Rows are points. Each copy is the shape, with its points in the same order, turned, moved and blurred by noise. Is it also mirrored, or only turned?

Shape, 7 rows:
[[ 45  50 -52]
 [  5  28  -2]
 [-15  35  38]
 [ 29 -40   9]
 [-10   5  -7]
 [  9  -8  -6]
 [-22 -70  19]]
Copy 1, 7 rows:
[[ 34 -85  44]
 [ 27 -11  23]
 [ 34  28  45]
 [-48 -14   8]
 [ 15  -4  -4]
 [-10 -21   8]
 [-42  30 -39]]
Copy 1 is: only turned
Copy 2:
[[ 10 -37  63]
 [ -5  -3  27]
 [-26  38  19]
 [  4 -26 -38]
 [ 19  12   7]
 [ 13  -7   3]
 [ 28  20 -72]]
Copy 2 is: only turned
Copy 3 (7 x 3):
[[-61  49 -33]
 [-13   2 -37]
 [ 21 -13 -66]
 [ 35  19  16]
 [ -5 -16 -23]
 [ -3  -3  -8]
 [ 49 -48  37]]
Copy 3 is: mirrored
Copy 4:
[[ 56  51  30]
 [  9  -2  26]
 [ -3 -38  50]
 [ 17 -27 -41]
 [ -7   0   8]
 [ 10  -8  -6]
 [-37 -44 -52]]
Copy 4 is: only turned

Shape (10 x 4):
[[-10 -15   3 -33]
 [  8  -1  35  57]
 [ 43  -8  20  -9]
 [-12 -22  18  46]
 [-58 -11  14 -17]
 [-25  20  18  -2]
 [  7  -2 -58 -38]
 [ 13  37 -66  31]
 [  6  25 -23  -5]
 [-32 -15   5 -61]]
Copy 1 (10 x 4):
[[ -8 -14  30  15]
 [ 35  24 -17 -40]
 [ 50 -33  33  -1]
 [ 18  30 -11  -7]
 [-41  15  30   1]
 [ -7  -9   4 -14]
 [ -1 -47   2  59]
 [ 19 -45 -66  39]
 [  3 -43  -7   9]
 [-32 -27  67  18]]
Copy 1 is: only turned
Copy 2 (10 x 4):
[[ 23 -19  38  18]
 [ 45 -40 -59  23]
 [ 69   8   5  17]
 [ 30 -53 -42   5]
 [-20 -69  18  17]
 [ -7 -26 -10  32]
 [  4  17  42 -38]
 [ -3  32 -47 -48]
 [  3  19  -8  -1]
 [ -1 -27  66  14]]
Copy 2 is: only turned
Copy 3:
[[ 12   3  26 -24]
 [-23  17 -65  16]
 [-19  -4   6  31]
 [  0   1 -58 -11]
 [ 13  16 -11 -63]
 [ -7  42 -14 -27]
 [ 64  22  31   7]
 [ 64  69 -20  42]
 [ 23  45   8  12]
 [ 10   3  41 -46]]
Copy 3 is: only turned
Copy 4, 10 rows:
[[  0  40 -21   3]
 [-27 -26  31 -53]
 [-10  11  34  26]
 [-39   9   7 -54]
 [ 14  37 -34 -37]
 [  9   0 -21 -21]
 [-36  20 -50  48]
 [-52 -52 -42  18]
 [-16 -15 -28  23]
 [ 29  57 -42  -6]]
Copy 4 is: mirrored

Shape:
[[ 15  -7 -24 -12]
 [-45  48  18  13]
 [ -7 -24 -44 -47]
 [-10  42  64   1]
 [-40   8  23  47]
 [  2  -2 -51 -43]
 [  4  26   1   9]
 [-27 -34 -39 -35]]
Copy 1 (8 x 4):
[[-18  -7   6  23]
 [ 50 -31 -25 -33]
 [  5   5  33  56]
 [ 33  17 -55 -45]
 [ 31 -23  10 -67]
 [ -5 -15  15  63]
 [  3 -17 -26 -11]
 [ 14   4  48  35]]
Copy 1 is: only turned
Copy 2 (8 x 4):
[[-21   5  16 -21]
 [ -9 -10 -71  13]
 [-49  43  22 -16]
 [-36 -59 -63  -2]
 [ 10 -25 -37  43]
 [-35  44   9 -34]
 [ -5 -16 -25 -17]
 [-45  45  21   9]]
Copy 2 is: mirrored
Copy 3:
[[-30  -7  15   0]
 [ 60   4 -13  16]
 [-57 -12 -15  28]
 [ 55  47 -12 -24]
 [ 57 -30 -14 -24]
 [-47  -6   5  39]
 [ 17   6  19  -1]
 [-46 -29 -29  22]]
Copy 3 is: mirrored
